Each row is a point. Any point is a mix of the corners, with weights that add up to 1. It lies inside the corners' shape when no weight is negative. Is each point inside? If not, which corners have a negative weight?
In the rows, zero is written as 128.

Corners:
(1): [188 170]
(2): [ 58 126]
(3): [165 103]
Points:
[116 116] => inside
[ 94 110] => outside (1)
[143 150] => inside
[ 82 129] => inside
[ 92 158] => outside (3)
[168 126] => inside
[ 74 100] => outside (1)
[212 166] => outside (2)
[128  94] => outside (1)

Corners:
(1): [ 86 159 143 135 122 125  51 163 135]
(2): [208  82 105  85 143 191 210 186  24]
(3): [137 141 160 180 133  82 109  65 129]
(4): [ 89 172 131  79 139  92 109 122 163]
(5): [ 93 180 124 120 207 155  69 124 118]
(6): [ 95 181 158 159 122 149 139 114 141]
(7): [224 117 104 111 176 128 204 218 102]
(8): [131 174 105 140  98 139  96  88 162]
(9): [100 154  96 202  62  51 163  92 131]
(10): [117  78 118 105 194 224  93 149 117]
Points:
[ 84 134 115 146 132 192  96 118 120] => outside (3, 4, 7)
[ 81 142 127 116 145 147 104 161 112] => outside (3, 7, 8)
[120 132 135 132 150 139 107 121 128] => inside
[170 131 133 146 160 154 126 132 104] => outside (4, 9)

Corners:
(1): [171 169  77  98  76 190 104 118 134 176  91 185 165  84  98  88 120  99
 115 110]
(2): [117 172  51 116 124 113  71 162 168 145  86 173 134 223 128 163 168  69
 120 108]
(3): [129 145 142  65 105 100  88  71 150  76 151  52 102 125 167 152 201 124
 177 149]
(4): [190 139 189 180  90  64  68  78 113 201 119 149  93 136 150 172 113 159
 115  56]
(5): [117 158 100 118 115 169 146 159 165 124  75  79  85 126  93 174 223 117
 190 151]
(6): [116  75 157 119 158 105 185 122 165 126 156  64 190 161 113 177 143  90
 142  76]
(7): [171  79  70  82 200 155 183 154 160  57  83  72 211  87  80 141 168 131
  98  94]
(8): [102  96 151 187 169 185  84  78 143 168 120  79 139  74 111 123 127 142
 121 103]
(9): [132 159 101 211 111  73 164 168 109 140 181 166 180  77 127 108 179  86
  63 136]
(10): [193 131 151 185 182 168  30 166 150 118  79 202 123 162  91 139 104 135
 146 148]
(11): [196  93 171 178  87 177  72  76  80 136 150  67 189 162 124 156 188 102
 136 118]
(12): [105 111  60 123 163  97 156  56 137  73 157 136 138 160  46 146 216  88
 160 117]
(13): [152  76  93  91 105 178 103 111  39 106 143  68 150  74 175 169 103 151
 165 128]
(14): [120  88 176 161 152 122 166 110 101 135  99 154 117 164 117  73 134 112
  98  68]
(15): [121 167  65 120 168 197 108 170 162 196 186 174 116 138 147  83 160 156
 151  85]
(16): [113 151 108 142 192  70 196  74 177 154 138  47 163 118  90 134 133 192
 111 177]
(17): [151 189 179 197  56 107  55  70  70 120 169  77 100 175 159 117 104 126
 199  58]
(18): [164 146 118 162 158 148 167  98 159  88  99 110  94 146 169 183 229  53
 128 132]
(19): [137 106 128  76 155  61 186 159 141 132  50 107 198 110 140 106 191  94
 189  92]
(20): [203  60  82 107 117  73 137 149 130 190 126  61 112 141 156 157 115  97
 117 101]
(21): [140  92  48 159 104  90 167 162 184 170 153 159 157 113 152 109 164 175
 135 134]
Points:
[114 100  74 118 162 164 174 123 140 115 128  97 185 107  98 130 179 111
 129 128] => outside (3, 4, 10, 17, 20)
[136 109 115 140 162  95 141 123 153 140 122 120 133 125 122 154 168 131
 121 113] => outside (1, 11, 17)
[ 98 169  67  91 179 161 130 123 174  89  57 152 115 123 115 108 174 149
 186 135] => outside (4, 6, 9, 11, 20)
[148 131 149 184 134 112 131  92 149 136 141 108 117 134 106 140 165 118
 124 135] => outside (2, 7, 13, 15, 19)
[163 130 203 198 116 233  88 134  94 156  95 151 130 100 166 106 127 149
 165  47] => outside (2, 3, 9, 12, 16, 20)
[185 164 104 217 120 130 151 182 191 199 139 156 131 178 128 138 131 144
  78 121] => outside (3, 8, 12, 13, 19)
[142 137 108 139 150 172 127 104 158 108 147  98 156  88 116 163 190 135
 136 144] => outside (2, 14, 17, 19, 20)
[146 109 121 148 140 118 130 127 130 140 123 106 148 148 128 140 160 118
 137 105] => outside (1, 3)
[175  94 103 114 121 119  95 117 127 104  81 154 143 107 134 143 176  93
 119 136] => outside (5, 6, 15, 16, 17)

Corners:
(1): [159 174 143 101 132 124 103 125 120 121  97 159 142 142 105 129 159  86
  50 150]
(2): [ 70 122  65 201   7 142 151  40 196 143  96  71 171  62 121 151  81 113
 118 161]
(3): [160 195  94 132 136  82 130 148  96 159 118 108  48 189 146  97 125  97
  79 134]
(4): [186  97 124 154 156 139 125 130  90  99 174 144 149 153 125  72 121  58
 122 143]
(5): [ 88 128 123 185 120 179 158 156 178 100 132 152 163 115 127  64 170 149
 146 131]
(6): [135  95 132  93 148  61 108 124 155 137 136 204  94 153 122  82 155 109
 113 163]
(7): [ 95  95 149 123 159 117 155 158  64 164 168 153 146 111  90  48 155 106
 122 108]
(8): [109  33 125 120 165 139 191 191 143 108 160 111 131 120 131 120 201  91
 135 137]
(9): [123  80 148 125 141 140 134 150  65  95 111 124 132 138  61  98 178  95
 203 133]
(10): [153 157 143 112 181 116 170  78 146 128 174 157 135 142 132 129 197  97
 155 110]
(11): [122 115 157  64 174  96  98 167 116 125 121 128 122 129 177 101 133 133
 148 117]
(12): [102 117  30 134 118 170 142  87 139 166 126  94 184  79 105 178 138 207
 154 195]
(13): [199 182  81 134  37 151  80 119 203 187 150  82 105 143 109 137 107  71
  98 129]
(14): [145 146 125 194 109 113  34  66 173 165 127  80  53 146 117 153 109 122
  69 148]
(15): [ 91 112 184 131 137 113 154 149 138 110 204 130 157 170 108 125 162 123
 136 179]
(16): [100  96  80 191   9 207 124  41 130 199  93  84 124  69 163 199 125 162
 120 165]
(17): [166 136 140 107 130 101 123 155 135 140 143 162  80 182  94 135  94 145
  79  64]
(18): [149 194 104 114  98 135  90  97 144 138 128 125  13 100 108 144  81 116
  46 194]
(19): [105  87 143 151 105 101 178 152  83  62 199 139 196  63 113 117 208 164
 160 123]
(20): [235 168 164  91 123  96 144  94 142 137  95  82  82 134 116  81  82 129
  69 144]
(21): [126 139 132 233  68 123 120 117 186 219  94 100 116  45 142 172  76 112
 158 189]
Points:
[137 108 140 132 126 106 130 122 121 145 138 124 131 123 129 110 147  91
 127 145] => outside (5, 12, 17, 18)
[131 115 107 132 109 123 127 119 128 146 137 109 112 110 116 135 121 135
 120 156] => outside (1, 5, 10)
[146 131 132 126 133 120 125 144 115 143 135 127 107 133 118 105 137 124
 112 141] => outside (2, 10)
[156 126 129 121 133 110 126 134 127 128 146 122 120 137 107 111 138  95
 121 137] => outside (5, 16)
[170 161 142  96 149  81 126  93  78  95 151 143 117 160  75  94 139 122
  80 141] => outside (5, 8, 11, 13, 16, 21)
[164 134 111 177  85 139 124 102 168 181 103 108  56 137 124 115  96  71
  91 138] => outside (1, 11, 12, 15, 19)

Corners:
(1): [ 92 166 124 150 145  89 130 248  98  69 159 180  78  63 162 116  53 132
 159 162]
(2): [167 165 151  89  97 192 159 120 169 115 155 108 182 158  86  93 186 129
 143 132]
(3): [123 128  86 160 160  83  37 182  36  51 150 169 113 133 152 122  86 131
 185 121]
(4): [160 194 133  86 107 127 145 140 135 182 139 127 109 190 117  61 172 128
  86 123]
(5): [ 80 108  71 172  68  99 146 206  68 114 134 149 133 102 163 130 106 111
 137 125]
(6): [108 181 116 155  47 137 120 140 155 154 115  71  73 106 161 114 114 102
 166 168]
(7): [124 114  77 177  97  78 138 157 102  93 148 118  45  81 179 117  95 165
 167 124]
(8): [160  89 165  70 128  98  52 109  93 114 114 151 155  70 152  19 101 150
 158 105]
(9): [148 146 101  88 138 118 149 101 129 174 155  72 148 117  44  45 142 160
  94 105]
(10): [ 78 123 161 145 128 175 162  68 101 148 153  84 144 160 138  56 139 141
 124 136]
(11): [122 152 186 134 114 138 174 164 181 145 119  39 143 202 128 154 151 140
  94 108]
(12): [147 130 155  84  75 157 196  96 169 124  65 117 100 167  72 104 204 105
  87 123]
(13): [186 151 172 132  72 160 186 103  98 135 131  46 161 151 112  98 156 135
  93 141]
(14): [111 108  83  55 130 114  80 172  55  99 172 187 116 100 164 134  48 118
 115 131]
(15): [143  93 156 109  98  52  61 181  89 114 173 159 120 141 100 101 112 144
 203 109]
(16): [ 91 178 149 119 133 128 124 105 140 125 146 100 148 133  83 110 165 197
  71 108]
(17): [132 198 135 164  75 114 245 119 172 144  83  76 104 166 167 154 129 133
 178 182]
(18): [114  80  97 136 116 128  35 219  69  64 148 193  99  94 139  68  64 179
 131 175]
(19): [ 90 158 112 120 104 137 183 185 126 131  89  86  87  89 183 139 173 119
 134 196]
(20): [179 111 180 148 150 149 119 125 138 194 170 101 184 174  98  97 184 109
  87 152]
(21): [ 76 151 101 110  72  59 127 178 121   7 155 132  89 127 198 105  64 112
 137 189]
Points:
[145 115 129 117 110 126 119 132  94 123 126 142 125 122 143  89 142 146
 144 132] => outside (1, 6, 9, 11, 21)
[145 112 133 113 122 122 112 149  93 125 148 141 136 134 124  88 115 137
 133 121] => outside (6, 16, 19, 21)
[132 170 146 127  98 142 176 122 146 144 132  90 111 152 111  89 167 141
 116 156] => outside (3, 5, 8, 11, 14)
[114 140 127 110  95 117 143 148 131 118 125 125 110 124 132  97 126 137
 134 136] => outside (3, 13, 20)
[122 155 128 129 104 126 151 137 122 129 135  96 129 127 148 108 130 128
 122 140] => outside (12, 15, 18)
[111 150 126 123 112 116 141 151 122 117 133 115 125 137 138 114 132 123
 135 139] => outside (7, 13, 18)
